Rows are points. The last column is the point's height on a tilted bowl or saddle (a function of degree 2), plus a little noise. Along how many of its main directions does it bend up, bend down or stay straight?

Points (17 x 4):
[[0.00,-0.50,-0.44,0.34],
[-0.08,-0.37,-0.02,-0.07],
[0.16,0.11,-0.56,-0.11],
[0.27,0.17,-0.26,-0.26],
[0.03,0.39,-0.11,-0.33],
[0.30,0.46,-0.20,-0.50],
[-0.24,0.09,0.52,0.00],
[0.43,-0.04,0.08,-0.29],
[0.26,-0.65,-0.44,0.40],
[0.13,-0.10,0.19,-0.14],
[0.29,0.39,0.03,-0.35],
[-0.48,-0.05,-0.21,-0.28],
[-0.52,-0.59,0.71,-0.74],
[-0.58,-0.26,0.24,-0.41],
[-0.11,0.36,-0.47,-0.42],
[0.18,-0.35,0.17,-0.22],
[-0.22,-0.10,-0.53,0.04]]
Directions: 1 up, 2 down, 0 straight

Points (22 x 5):
[[0.62,0.00,-0.08,0.21,-0.22],
[0.83,-0.05,0.13,-0.74,-0.96],
[0.15,-0.09,-0.17,0.08,0.02],
[0.65,0.04,0.41,-0.38,-0.23],
[0.22,0.23,0.54,-0.05,0.11],
[0.02,0.42,0.07,-0.20,-0.32],
[0.17,0.03,0.12,0.03,0.10],
[-0.28,0.00,-0.05,0.45,-0.03],
[-0.71,0.31,0.07,0.32,-0.45],
[0.66,0.07,0.45,-0.34,-0.20],
[-0.52,-0.11,-0.36,-0.42,-0.36],
[-0.13,-0.34,0.50,0.53,0.18],
[0.04,0.77,0.28,-0.38,-0.76],
[0.10,0.25,0.56,-0.03,0.09],
[-0.09,0.03,0.33,-0.34,-0.05],
[-0.09,0.37,-0.21,-0.29,-0.47],
[-0.37,-0.41,-0.21,-0.28,0.08],
[-0.24,0.01,0.34,-0.11,0.05],
[0.08,-0.18,-0.14,-0.18,0.01],
[-0.16,0.33,-0.55,0.03,-0.33],
[0.64,-0.51,-0.18,-0.15,-0.20],
[-0.27,-0.40,-0.10,-0.33,0.10]]
Directions: 0 up, 2 down, 2 straight

Points (22 x 5):
[[0.54,-0.52,-0.47,0.44,0.56],
[0.07,-0.53,-0.41,0.13,0.62],
[-0.32,0.24,-0.46,-0.41,0.06],
[-0.30,0.67,-0.44,-0.05,0.55],
[0.60,-0.53,0.43,0.33,0.43],
[-0.41,-0.35,0.29,-0.05,0.50],
[0.21,-0.42,0.00,-0.53,0.18],
[0.34,0.40,0.20,0.39,0.08],
[-0.19,-0.02,0.38,-0.21,0.03],
[-0.12,-0.17,-0.38,0.32,0.51],
[0.16,0.45,-0.36,-0.19,-0.08],
[0.17,-0.28,-0.17,0.06,0.08],
[-0.07,0.42,-0.10,-0.17,-0.17],
[-0.49,0.66,-0.23,-0.18,0.38],
[-0.28,0.30,-0.05,-0.14,-0.02],
[0.06,0.52,-0.22,0.10,0.09],
[0.55,0.07,0.04,-0.01,-0.10],
[0.26,0.37,-0.34,-0.29,-0.18],
[-0.28,-0.30,0.55,0.36,0.58],
[0.66,-0.28,0.06,0.22,0.11],
[0.14,-0.64,0.02,-0.19,0.45],
[0.35,-0.03,-0.23,-0.13,-0.11]]
Directions: 3 up, 0 down, 1 straight

Points (24 x 5):
[[0.10,-0.25,0.45,-0.29,0.52],
[-0.37,-0.41,0.37,-0.20,0.72],
[0.10,-0.34,-0.29,-0.28,-0.10],
[0.04,0.24,-0.02,0.29,0.04],
[-0.18,-0.26,0.33,0.33,0.00],
[0.51,-0.03,0.06,-0.34,-0.14],
[0.04,1.08,-0.31,0.35,-0.53],
[0.04,-0.08,0.52,-0.15,0.49],
[-0.02,0.48,0.18,-0.28,-0.07],
[0.25,0.62,0.29,-0.27,-0.38],
[-0.15,-0.13,0.03,-0.21,0.30],
[-0.25,-0.13,-0.23,0.04,-0.01],
[-0.57,-0.18,-0.40,0.37,-0.61],
[0.60,0.15,-0.25,-0.47,-0.36],
[-0.02,0.37,0.19,-0.21,0.07],
[-0.11,-0.11,-0.24,-0.46,-0.02],
[0.19,0.31,-1.03,0.01,0.22],
[0.02,0.20,-0.13,-0.28,0.06],
[0.28,-0.12,-0.14,-0.29,0.02],
[-0.04,-0.03,-0.43,-0.60,-0.33],
[0.08,0.63,0.38,-0.76,-0.55],
[-0.62,-0.33,0.32,0.19,0.18],
[-0.43,0.01,-0.51,-0.21,-0.38],
[0.02,-0.22,0.07,-0.11,0.22]]
Directions: 1 up, 3 down, 0 straight
